Every row gives one point. Each copy is the shape, with its points in the same order, stretched, turned, moved and blurred by noise. Is it also mirrored, or only turned?

Shape:
[[ -5 -13  -5]
 [ 29  13  30]
 [-34  23  24]
 [ 24  14 -98]
 [ 30  -1 -32]
 [ 15 -47  28]
 [-14   3  61]
 [-31  14  15]]
Copy 1 (8 x 3):
[[ 10   6  -5]
 [ -3  -8  41]
 [-22 -33   0]
 [-34  86 -29]
 [ -4  42   5]
 [ 47  -5  16]
 [  7 -52  26]
 [-15 -24  -6]]
Copy 1 is: only turned
Copy 2, 8 rows:
[[ -7   6   2]
 [ 43 -31  23]
 [ 18  14 -47]
 [  3 110  58]
 [ 12  26  45]
 [-22 -56  31]
 [ 25 -54 -30]
 [ 11  13 -34]]
Copy 2 is: mirrored

Shape:
[[-16 -50  11  22]
 [ -2  -2  37  21]
 [ -7  11  85 -34]
 [-24   6 -51  19]
 [-46 -16 -31 -38]
 [ 70 -30 -17 -19]
 [-30  37  34 -37]]
Copy 1 (7 x 4):
[[-41 -35  35  -7]
 [-22  -1  47  -2]
 [-25  34  65 -55]
 [-32   1 -31  24]
 [-65   3 -25 -30]
 [ 36 -31 -12 -36]
 [-32  55  19 -38]]
Copy 1 is: only turned
Copy 2 (7 x 4):
[[-28 -12 -13   8]
 [  7  20  -1  24]
 [ 14  73  51   6]
 [ 23 -28 -50 -13]
 [ -1  -2 -11 -50]
 [ 23 -57  33   7]
 [ 35  60  15 -16]]
Copy 2 is: only turned
Copy 3 (7 x 4):
[[ 46 -38  36  15]
 [ 28 -10  -2 -23]
 [ 35  18   8 -81]
 [-33  -9   8  53]
 [-24   1  54  28]
 [ 39  39  11  53]
 [-21  23   8 -46]]
Copy 3 is: mirrored

Shape (11 x 6):
[[  8  -1 -23  48 -48 -10]
 [-28 -35  38 -24  47  20]
 [ 36 -35 -37  30 -13 -31]
 [-43 -24   7   7  61  15]
 [-36 -52  38 -13  18  -7]
 [  0  20   0 -39  15  -5]
 [ 50  -7   2  73 -13 -35]
 [  8  14 -42  18 -23 -21]
 [ 32  -1 -35  20 -31   3]
 [-44  14  20 -32  22  -8]
 [ 24 -18 -37  52 -20 -59]]
Copy 1:
[[  6 -45  22 -46 -21  47]
 [-23  68  12  12  21 -25]
 [-10 -17 -10 -67  28  60]
 [-30  44 -39 -14  -3 -28]
 [-26  51  29  -7  26  -6]
 [ 23   9  -5  17  23 -17]
 [-31 -44   1 -16  17  97]
 [ 17 -46 -10 -30 -16  14]
 [ 32 -15   3 -39 -18  46]
 [ -7   7  13  30   7 -47]
 [-12 -52 -17 -68  24  41]]
Copy 1 is: only turned
Copy 2 (11 x 6):
[[ 44  16 -11  39  25  37]
 [-53 -47  26 -11 -23   3]
 [ 39 -20 -60  23  -4  39]
 [-24 -65  21  25 -23 -31]
 [-46 -54  38   4   5  23]
 [-19  -6 -23 -12   5  -6]
 [ 82  -7 -33 -27   2  53]
 [ 28   6 -39  34  23   8]
 [ 34  18 -46  31  -5  21]
 [-41 -30  24  -3  29 -16]
 [ 63 -28 -50  17  27  41]]
Copy 2 is: mirrored
Copy 3, 11 rows:
[[ 49 -50  -6 -49  47 -49]
 [-16  27  50  40 -15  57]
 [ 43 -13   6 -80  46  21]
 [-29  -1  58  38  27  45]
 [ -2  21  70   6 -22  30]
 [-24  16  -6   8 -10  18]
 [ 78  -6   6 -37  91 -27]
 [ 10 -34 -12 -48  38 -23]
 [ 40 -39 -28 -55  37  -1]
 [-43  16  32  34 -18  -4]
 [ 40 -19  18 -77  65 -25]]
Copy 3 is: only turned

Shape, 14 rows:
[[-25   5  45  30 -10 -25 -60  36]
 [ 31 -24  51  42  36  29   6 -34]
 [ 13  46  56  20 -50 -32 -11 -10]
 [-13  -7 -20 -50  19   9 -46  37]
 [ 20  11  -1 -42  15  36 -51  27]
 [-45  30 -16  -7 -20 -28  26  32]
 [-39  44 -24 -37 -21  41 -15 -44]
 [ 24  19 -14  30 -28  28  25   3]
 [ -3 -36   8  14 -21  40  31 -33]
 [-31  -8  57 -46  16 -19   1  -9]
 [-25 -16  -1 -30  22 -10 -21  33]
 [  2 -30  45 -49 -39 -34  25 -38]
 [ 44  -8  -9  30  24 -28 -32 -19]
 [ 33 -32  43   9 -35  36   8  24]]
Copy 1:
[[ 65  12  21  -2  14 -44  -7  58]
 [ 45 -20 -24  40 -51  26 -50 -21]
 [ 94  36  -9  -6 -17 -12  53  -8]
 [-32 -36   9 -43  42 -44 -22  49]
 [ -8 -25  -7 -57  21 -18 -33  15]
 [  0  29  18   3  60 -50  27 -17]
 [-21 -19  44 -40  21  32  13  14]
 [ 18  52 -44  14  26  33 -24 -37]
 [-25  11 -20  28 -53  48 -24 -13]
 [ -3 -52  35 -18 -48 -53  25   2]
 [-17 -25  19 -15  28 -51 -13  32]
 [  3 -26 -16  -1 -89   1  57  -3]
 [ 57 -22 -47  32  30  10 -22  28]
 [  6  46 -53   2 -52   4 -42 -24]]
Copy 1 is: mirrored
Copy 2 (14 x 8):
[[ 12  26  33  80 -58 -55 -11 -49]
 [ 37  64 -66  35 -20  29  -5  32]
 [ 20   7  71  43 -20 -32  40   1]
 [ 21   6 -11 -39 -57 -31 -16 -62]
 [ 23  24 -14 -52 -92 -26  -4 -27]
 [-36  -1  46   0  33 -12  28 -73]
 [ -1   0  49 -65 -56  53  40 -45]
 [-41   1 -10  -5 -17  20  35  17]
 [ 17 -11 -56  16  -8  51  41  -4]
 [ 76  33  -3  -1   9 -18  23 -74]
 [ 22  13 -18  -3 -16 -28 -14 -66]
 [ 93 -40  -2   3  39  -9  42 -26]
 [ 14  12  -2  18 -11  -8 -65  47]
 [ 25  -6 -62  31 -44 -17  53  -3]]
Copy 2 is: mirrored
Copy 3, 14 rows:
[[-53  49 -26  39   6 -12 -29  27]
 [-11 -38  19  72  39 -32  38  68]
 [-68  47  56   8   1 -11   4   3]
 [ 38   1 -39 -15 -11  10 -29  25]
 [ 45  19 -11 -14 -11  21   2  58]
 [-36   7 -14  -7  25  -8 -25 -71]
 [-41 -10   4 -46   0  69 -19  18]
 [-26 -10  18  33  12   6  61 -10]
 [-39 -45  -5  27  17 -14  47  28]
 [ -9  -8  -2 -25  29 -44 -63  30]
 [ 11  -9 -42  -1   9 -18 -38   4]
 [-33 -23  37 -38 -10 -53 -19  11]
 [  2 -39  28  64 -31  14   8  15]
 [-11   9  -3  29  15 -51  70  49]]
Copy 3 is: only turned

Shape:
[[-14  41   6   5  35  28 -59 -45 -43   0 -13]
 [ 30   3  -4  39 -10 -26 -63  19  39  47  37]
 [-54 -17 -13  39  23 -41  19 -21  14  33 -36]
 [-54 -42  -1  16  45 -67   2 -15  27 -10   5]
 [ 40  50  25 -41  -9   5  -2  35 -43 -18   4]
 [ 21 -29 -50 -29   2 -25 -10  -4 -22  52 -47]
 [-28  42  35 -15  -1  16  18  45  51  19  10]
 [ 18 -20  31  -9 -18  -1 -19   6 -18  -6 -33]
 [  9 -28 -27 -28   0  15 -56 -47  22  31  34]
 [  3 -18   6  16  50  29 -47  -1   0 -14  -8]
 [-33  37 -19  21  27   1   3  29  -4  -8  29]
 [ 19  36   7  20 -27  15 -60  23 -19   6  11]
 [ 43  30 -54  40 -35 -37  15 -32   8  14  33]
 [-36  35 -59  32   6  10  15 -16 -43  35  28]
 [ 39  46  32   0  16 -61 -12 -34  36  65  -6]
 [ 11   3  28  48  40  15 -50  34 -13  56  58]]
Copy 1 (16 x 11):
[[   5   36    2   17    9  -41 -109   26  -23   -4   48]
 [  54   36  -14   -9  -32    7    3  -31  -40   92   -3]
 [ -35  -67  -16   31    0  -32  -35  -18  -66   36  -51]
 [ -32  -32  -60  -12    3  -66  -17  -43  -23   43  -60]
 [  76   64   44  -26  -15  -20   26   42    8  -29    6]
 [  -2    3    0  -20  -11   34  -43  -18  -47   -8  -63]
 [  38    8  -39   51    9  -10   65   32   -2   24   -4]
 [  -8   39   38   -9    0   -6   -2   -1   22   11  -42]
 [  -8   40  -92  -31  -14   31  -52  -13   -2   32   34]
 [ -15   39   -3   26    9  -35  -57  -42   22   11    6]
 [  46  -20  -12   -2    6  -32   -2   -5  -36   15   26]
 [  58   42   50  -12   -4    2  -24    9   -9   48   26]
 [  62  -43   -3  -61 -100   17    8  -22  -67   36   42]
 [  24  -57   -4  -17    4   15  -57    8 -100    2   67]
 [  49   40  -36   37  -67  -39   16   29  -57   41  -25]
 [  33   75   12   39   29  -14   -8  -34  -70   54   43]]
Copy 1 is: only turned
Copy 2, 16 rows:
[[ -11  -18   -9  -32  -32   13  -29    6    7  -72  -72]
 [  20  -32    1   67    0  -35  -57   29  -33  -47    6]
 [ -44    9    2   19  -52  -10    6    2   45    5    9]
 [ -50   -9   56   25  -27  -31    8   13   23  -21   23]
 [ -34  -13   -5  -26   18  -23  -33  -47  -53   15  -46]
 [ -63  -54    1    6    3   38  -39  -20   13    7   -1]
 [  32  -14    4   -6   -2  -60   17  -59  -13   25   15]
 [ -45  -53  -10  -20    7   -7   -2    7  -24  -21  -15]
 [  33  -44    3  -19   18   23  -30   -5   11 -100   24]
 [   5  -34   14    5   16    7    0   19   -1  -42  -50]
 [  30   34   26   13   -1  -28  -20    0   -7   20  -24]
 [  14  -32  -21   11   -1  -23  -43   24  -54  -27  -35]
 [   1   40  -37   31   -7   37  -43   20  -46  -29   19]
 [  19   54  -16  -13    1    6  -50   -2   23    2   -8]
 [ -73  -18   -5   38  -53  -24  -29  -51  -14  -61  -12]
 [  40    9    4   60   43  -82  -79   -5    2  -34  -50]]
Copy 2 is: mirrored

Shape (15 x 12):
[[  -4   12  -31    3   12   -3   15   -8   -1   24   26   20]
 [ -20  -73   12   11    3   36   36   15   -5  -27   21  -14]
 [ -27    2   23    1    6   22    4   27   -9   22   -3  -29]
 [  -6  -13  -36  -22   21   47  -20  -16    9   23  -12   -9]
 [  -5    6    4   -1   33   28   -4  -40   15   13   13   20]
 [ -27    8   15  -19   16  -49   -9  -16  -30  -10   -1   14]
 [ -31   -9   12    6   -4   20  -17   27    1   16   -8   25]
 [  13  -19   16   -9   24   24   29   26  -25   21  -16   32]
 [ -37  -35   20  -20   -2   39  -22   16  -23   21   92   -9]
 [ -34  -67   22  -15  -10  -65   15   24   10  -47  -11   38]
 [  43   11    5   27  -16   35  -27   23   -2    7  -15   27]
 [  94   -5   -3  -27  -21   38   27    4  -14   -3   10   23]
 [  77  -50  -12   19    7    5  -27   32   -2  -20   -6   26]
 [   0  -14  -37    4  -20    0  -23   23  -51 -109  -14   31]
 [ -28    2  -31   10    1    0  -26  -65  -20   34   -8   22]]
Copy 1, 15 rows:
[[-11 -55   9   6  31  -6 -12   8  14   0 -10   7]
 [ 16  34  21 -12  73   4   3  23  28 -59   8 -29]
 [ 33  -7  10 -33   6  27 -27 -49 -13 -40  -9  -4]
 [ 28  -9  17  40  20   1 -45 -12 -34  -8  39  29]
 [-32 -38  42  36  26   0 -22 -26  -5   6  47  -2]
 [-24  -2  20 -33 -26  27 -16   9   5  18  -5 -27]
 [ -1  20   4 -15   8  30 -34 -50  23  -6   2  21]
 [-21  14  44 -39  41  19   2 -13  -1 -21 -11  42]
 [-50   6  -6  45  39  74 -18 -11 -21 -68 -16 -43]
 [-29  51   5 -48 -22  -5 -20  40  94 -19   2   0]
 [  6  43  15  16   6  -3  39 -72 -25  30  -4  43]
 [-37  11  13   5  15 -34  78  -6 -61  -1  10  61]
 [ -6  75  57  38  17 -24  62  11 -17  16 -13  56]
 [ -1 119 -43 -26   9 -34  44   3 -12  63 -16 -41]
 [ 29 -47 -13  35  19  40 -21 -13  16  36  33  -2]]
Copy 1 is: mirrored
Copy 2, 15 rows:
[[  9   3   6 -19  37 -10 -28 -10 -24   7  17   5]
 [-70 -17   1 -22 -41  33   4 -28   4 -19  36 -14]
 [-19 -14  30   5   2  54 -10  -2   5  54  10 -42]
 [  7  53  16 -22  13  11  15  25  13  13  26 -25]
 [ 42  12  -6 -33   4  -1 -13  20   4   6  48   9]
 [ 18 -36  38  19  22  23  13 -10  -1 -16  30  -3]
 [-26  -8  42   6  -6  17   2   1   4  39  36   3]
 [-33  -6   0   8 -23  44  -2  18 -27  13  20  15]
 [-55 -52  69 -84  21  56 -38 -10 -22  33  52   3]
 [-50 -46  36  36 -15   1  63 -50  31 -52  17  50]
 [ 12  32  34  -5 -47  -5 -32  22 -21  18  10   7]
 [  5  30  -2 -43 -63   8   3  32 -63 -18 -22  20]
 [-13  43  32 -12 -51  -6 -25   5  -4 -63  -9  51]
 [-14  22  83  18 -69  12  39 -47 -49 -69  54 -23]
 [ 39   4  23 -15  36 -45 -23  35  -4 -10  59 -23]]
Copy 2 is: mirrored
Copy 3:
[[ -22   10   29  -33  -17  -17  -18   16    9  -39    2  -41]
 [  12  -52   -6   19    5   -9  -13   -5   49   42   50   -9]
 [  -2  -22   26   -1  -14   16   20  -27   24   -1   11   -2]
 [ -23   29    7  -32   26   26   35    6   -7   -8   24   -9]
 [ -35   27   36   16   11   19    1   30   14  -28   26   -3]
 [  12   18   56    3  -13  -20  -28    6    2  -45   15   23]
 [  -8    6    9  -18  -38   27   -5   -1   28   -8   20    1]
 [  -8   18   10  -12  -38  -11   25    4   36   41    4   -5]
 [  41  -30   82   14   21   11   20  -38   57  -16   64  -59]
 [  53  -27   -9   -3  -37  -14  -60   34   58   12   21   40]
 [   5   35  -59   -7  -42   16   21   -1  -11   -6    0  -24]
 [  57   36  -39    1  -17   -8   64   18  -33   34    0  -62]
 [  41   27 -104  -20  -27  -29   19    0   28   33   -1  -18]
 [  38   13  -49  -33  -37  -46  -21    4  -65  -34   81   15]
 [ -43   58   30  -18   20   12  -44    2  -35  -57   10   -9]]
Copy 3 is: mirrored
Copy 4, 15 rows:
[[-12 -13 -15 -13 -30  22  25  18 -13 -14 -17 -19]
 [ -6 -43 -15  71  47 -13 -16 -15  -8  -8  30 -10]
 [  7  -2 -18  11 -22  31   8 -30 -11 -21  28  29]
 [  2  -3 -18  24 -25 -17  41  -4 -10  30   3 -20]
 [-49   9   9   2 -22   9  27  -4 -16   5   1 -38]
 [-12  29 -20 -13  20  15  13  -1 -74  -2 -28  -3]
 [  1  -8  21  24   3  10  26 -33   5 -20  -7  41]
 [  9  11  59  35  -5   5  28  -8 -14 -25  19 -21]
 [-47 -52 -38  29 -24  24   2 -75 -67 -35  -8 -11]
 [  6 -27  13  36 121 -34  33  21 -46   3  -3  43]
 [ 28   4  39  -8  -6 -18 -13 -26  29 -13   6  13]
 [ 43 -28  56  -9 -25 -32 -17  23 -33  31  20 -58]
 [ 36   6  30  10  70 -72   4 -14  11 -15  25 -20]
 [ 60 -21 -34  22 105 -20 -44 -19 -21  44 -53 -28]
 [-24  41 -18  13 -45 -21  -4   8 -32   1 -66  -4]]
Copy 4 is: only turned

Shape:
[[ -6  29 -44  37 -10 -53   9 -14 -17  52  34 -33]
 [ 35 -15 -46 -32 -16  23 -65 -74  25 -15 -12  55]
 [ 32  -6  22   2  33  65 -18  11  19 -49 -15 -42]
 [-26  26 -34 -24 -15 -11  16  -4  14 -50  15   5]
 [ 59  54  11  31 -22  38  -9   8   4 -17 -12  71]
 [  9  11  63  22  -3  31  33  19 -32 -43 -35 -24]
 [-35 -14 -21 -51  20 -26   4 -26   7 -14  21 -14]
 [-23  15 -27 -66   2 -38   9  22   0  14 -62   6]
 [-17  14  16  11 -24  26  -3   8  23 -48  81  14]
 [-50  61  25  -8  -2  38  18 -15 -22   6  17 -12]
 [-15  -5 -62  65  -3 -12 -39  20  -8 -34  36  14]
 [ 13 -38   3 -73  22   1 -22 -13   7  28 -57  14]
 [-20  19 -47   5  30 -64 -12   4  26 -19 -42  15]
 [-52 -17   1  14  -1 -32  51  21  36  16 -27 -32]
 [ -5  -3  63 -13  10 -24  -6  -4 -14  34  -6  -3]
 [ -2 -14 -53  19  48 -14  -3 -18 -22  -6  46  19]]
Copy 1, 16 rows:
[[-22  40 -72  12  -8 -15 -18 -33 -44   3   4  32]
 [-53   0   0 -16 -23  84   6  40  36  54 -49 -43]
 [ 18   4  23 -36  32  -7  16  -8  15  11 -23 -73]
 [-32  -9  -8   4 -41 -32  16 -27  13 -16 -29 -23]
 [  3  53  33   5 -28  53  56  36  16  20  15  21]
 [ 44 -28  30  -1 -11 -34  25 -24 -18  14  17  -7]
 [-49 -17 -34 -22 -15 -36 -10 -46  21  15 -24 -21]
 [-40 -26  18  11  -5 -30 -42 -11  44  12 -21  23]
 [-15  52 -29  -9 -43 -25  53 -43   3  10   9 -54]
 [ 21  -2 -24  16 -13 -53  50 -77  10  18 -24  10]
 [ -3  60 -48 -14 -39 -17 -13  32  11  -8 -22 -39]
 [-51 -21  19 -21  20  24 -37  13  58  61  -2 -15]
 [-24 -15   1  -9 -34  13 -51  15  39 -35 -20   9]
 [-13 -36 -24  19 -13 -37 -43 -19  36 -20  36  -3]
 [ -3  11  -4 -17 -17   3 -10 -45   3  57  42  20]
 [-39  38 -72 -49  -7 -17  10   9  16   7 -10  -6]]
Copy 1 is: mirrored
Copy 2, 16 rows:
[[ -20  -25   59  -20  -28   44  -16  -13  -50   -3   68    6]
 [   1   65  -51   18  -23   -1 -121   -8  -19   25   11  -28]
 [   4  -21  -69   24   56   26   16    1    5  -29  -44  -71]
 [ -60   -3   -8  -46   20    0    0  -17  -28   25    2    1]
 [ -21  -15  -12   25   35  -18  -64   54   36  -50   -6   36]
 [  -9  -47  -30   50   37   -6   32  -27   12  -46  -43    5]
 [ -21   28  -10  -39   13   13    3  -65  -28   43   33  -25]
 [ -24   70  -16  -33   42  -41   31  -37  -55  -26   57  -11]
 [ -23  -43   21  -28   30   31  -18   15   14   59  -36    1]
 [ -19   34   17   -9   -1   69   31  -24   20  -15  -28   38]
 [   7  -52  -33  -26   16   25  -22   59  -41   42   30   21]
 [  25   87  -42   12   27  -41  -11  -58  -15  -15   38  -51]
 [ -51   24  -38    7   47  -33   13   -7  -50    8   68   -4]
 [ -13  -22   11    4    8  -31   98  -16  -14    8   19  -27]
 [  20   21   36   50   46   -4   10  -44    0    8   21    7]
 [   0  -34  -29  -42   11   51  -37  -26   -6   22   81    5]]
Copy 2 is: only turned
Copy 3, 16 rows:
[[-39 -82  -5  32  46 -12  30  17 -25  25  35 -29]
 [ 65 -20 -24 -56  28 -57  89 -11  17  22 -66  -5]
 [ 57  45  52 -10 -16  17   6   5  32  15  25  15]
 [ -3   8   1  -2  27 -18  20   6  17   3  -6 -79]
 [ 81   1 -20 -67  37  15   7  23 -20  78   6 -34]
 [ 25  48  14  18 -43  42 -14  37 -19  51  19 -15]
 [-25  -6  13  27  34 -38  22 -12  -4 -14 -36 -28]
 [-40 -50  -4 -30  -2  21  -5  -1 -10 -23 -66 -56]
 [ 36  37  18  -8  44 -64  -9  -2  -9  42  39 -52]
 [-52  27  16  -4   7   1   7 -17 -20  80  28 -33]
 [ 39 -39 -42  27  31 -46  -7   6  44  30  33 -47]
 [ 14 -33   0 -33  -9   4  15 -21 -32 -24 -83  15]
 [-17 -31 -37  -6  41  -1   4  49  51 -15 -35 -30]
 [-61 -11 -32  17   0  22 -18   9 -27 -47  32 -31]
 [-13 -10  11  -9   3 -18 -17  36 -57  29 -29  34]
 [ 19 -37 -27  50  74 -23  14 -26  13  24  -6 -23]]
Copy 3 is: only turned
Copy 4:
[[ -9 -70  13   7  -7 -35 -30 -57   2  37  27 -68]
 [-17  30 -68  -4  35 -19  22 -77   9 -89   2  43]
 [-44  19 -16  16  33  50  27  16 -60  -6 -38  10]
 [-14 -54  -9 -10  -8   9  24  11  37 -44 -24 -28]
 [ 19   2  25  -4 -26  40  21 -38 -32 -43  36  54]
 [-41   7  78  22  28  77  12  27 -15  19 -27   1]
 [-30 -20 -27   4  26 -29   3  19  38 -15 -34 -21]
 [-82 -20  22   0 -55 -38  -3   1  62 -15 -46  16]
 [ 54 -47 -20   0  33  50  -7  23 -14 -35 -10 -11]
 [-21 -55   2  61  16  34 -22  39   8  -9  27 -14]
 [  8 -53  24 -43  10  -2 -31 -34 -13 -54   7 -81]
 [-74  45 -10  12  12 -40  -6 -15  20 -14 -50  69]
 [-37  -3  37  -6 -61 -57  15 -25  29 -42 -31 -58]
 [-26 -47  70  36  -1 -36  -9   6  10  25 -76 -39]
 [-14  31  37  42  11   3 -39  -4   8  30 -19  18]
 [ -3 -29  -5 -34  41 -45  -6  -3 -14 -25  29 -41]]
Copy 4 is: only turned

Shape, 18 rows:
[[  22  -26   41  -25   63   -6    7  -15    6   48   33   14]
 [  12   11  -37  -34   38   55  -16  -26   11  -57   44   19]
 [  18   19   29   29   15  -19  -19  -34    5   13  -32  -56]
 [ -91  -20    4   41    4   -6   38  -12   17   13   66  -21]
 [ -11  -42   22  -22   90    9   17    6   57   23  -16   33]
 [  -4   39  -25  -33  -44   -2  -12  -27   47  -20  -13   44]
 [   4  -48  -20  -38   -4  -18  -37   20   62  -24   13  -11]
 [ -10    1    5  -23   39  -14  -19   40  -56  -14  -22    4]
 [  51   48    8  -40    7    7   48   72   32   35  -14   44]
 [-114   17   65   11  -30   -9   -2  -44    7   -6  -15  -56]
 [  33   36  -27  -29   11  -46   33  -13  -25  -12  -19   13]
 [ -12  -46    9   14   -5   -6   24   47   -2   -7  -51   35]
 [  -8  -59  -17  -15   47  -15   47   46   50  -38   30    2]
 [ -64    2    1    7   41   -5  -13   -9   27   35    5  -32]
 [  21   11  -31  -30  -25   20   48  -39    9   43  -12  -23]
 [ -39    8   48    6   48   34  -24  -40   31   43    2   27]
 [ -25  -56   17  -25   -7  -12   31  -29   11   -7    2  -20]
 [ -35   22   28    7   -5  -52  -29  -29  111   12   19  -30]]
Copy 1:
[[-13  26 -21   6 -54  -4 -26  -4  -3  66 -18 -24]
 [ 27 -17  14  15 -32 -33  30  27  32  14 -29  36]
 [-25  24 -16 -40 -25  39  26 -13 -13  27  15   4]
 [-79 -57  44 -29 -12  -4  16  21 -35  27 -33 -10]
 [ -7  57  12 -20 -59 -26 -57   8  29  19 -17 -22]
 [  1   8  -6   5  32 -25 -26 -16  23 -40 -32  20]
 [ 42  13  22 -44  17   0 -48  44   9   9 -31  11]
 [-13  34  17  43  -8  45  13  33  -4   5  23  -2]
 [-24   7 -58  46  -1  24 -71  19  48 -36  48 -21]
 [-79  16  64 -39  38   3  70 -29  -8  19 -26 -19]
 [-23   6  -7  50 -17  58 -20 -32  12 -18   9   8]
 [  5  28  20  -5  -9  -4 -31  22 -17 -43  20 -48]
 [ 10 -18  51 -23 -30   8 -59  37  16   4   7 -17]
 [-63   7  11 -27 -15  20   7  26   0  21 -28  13]
 [-21 -20 -43   5 -26  21  18 -13  26 -14 -38 -21]
 [-42  45 -10 -18 -32 -52  10  -3   1  37 -34  -5]
 [ -1   8  42 -26 -15  -3   9 -19  -5  21 -38 -43]
 [-43  10  11 -77  32   4 -57 -13   4  27 -24  30]]
Copy 1 is: only turned
Copy 2, 18 rows:
[[ -20  -21  -87   37    9  -28  -14  -66  -42  -19   -2   31]
 [  10   -6   18    2   27   18 -107  -35    6  -13  -18   -1]
 [ -45    9  -28  -41   19    8   33   -8  -71   19  -14   23]
 [ -41  -42  -19  -20  -87   -7    1  -64  -26  -13   55   31]
 [ -28   21  -46   23   44  -24  -37 -107   13  -36   15   94]
 [  13  -31   63   10   20  -23  -53   20   10  -15   -8   71]
 [ -45  -39   25  -16   34  -40  -20  -49   52   -4  -11    8]
 [  21   14   -5    8   12   -4   38   -7   23  -28  -36  -42]
 [ -23   -5   -2  111   26  -13    5   18   17  -21   30   22]
 [ -52  -26   11  -72  -87  -37   26  -10  -46  -60  -17   59]
 [  30  -13    5   35   10   58    8   12    3    3  -30   30]
 [   7   16   -5   -2   27   -4   47    9   79  -20   24   31]
 [ -32  -10   -8   23  -11   27  -19  -84   82   -3   20   34]
 [ -49  -14  -11  -29   -2  -35    7  -88  -52  -29   17   31]
 [ -34  -68  -20    8   42   35   -8    6  -41  -34   28   37]
 [ -22   10  -42   -8    9  -71  -39  -64  -70  -31   16   77]
 [ -24  -51  -24  -26  -15    9    2  -29   19  -32   -5   45]
 [ -80  -25   22  -13  -31  -64  -21  -66  -50   22    1   90]]
Copy 2 is: only turned
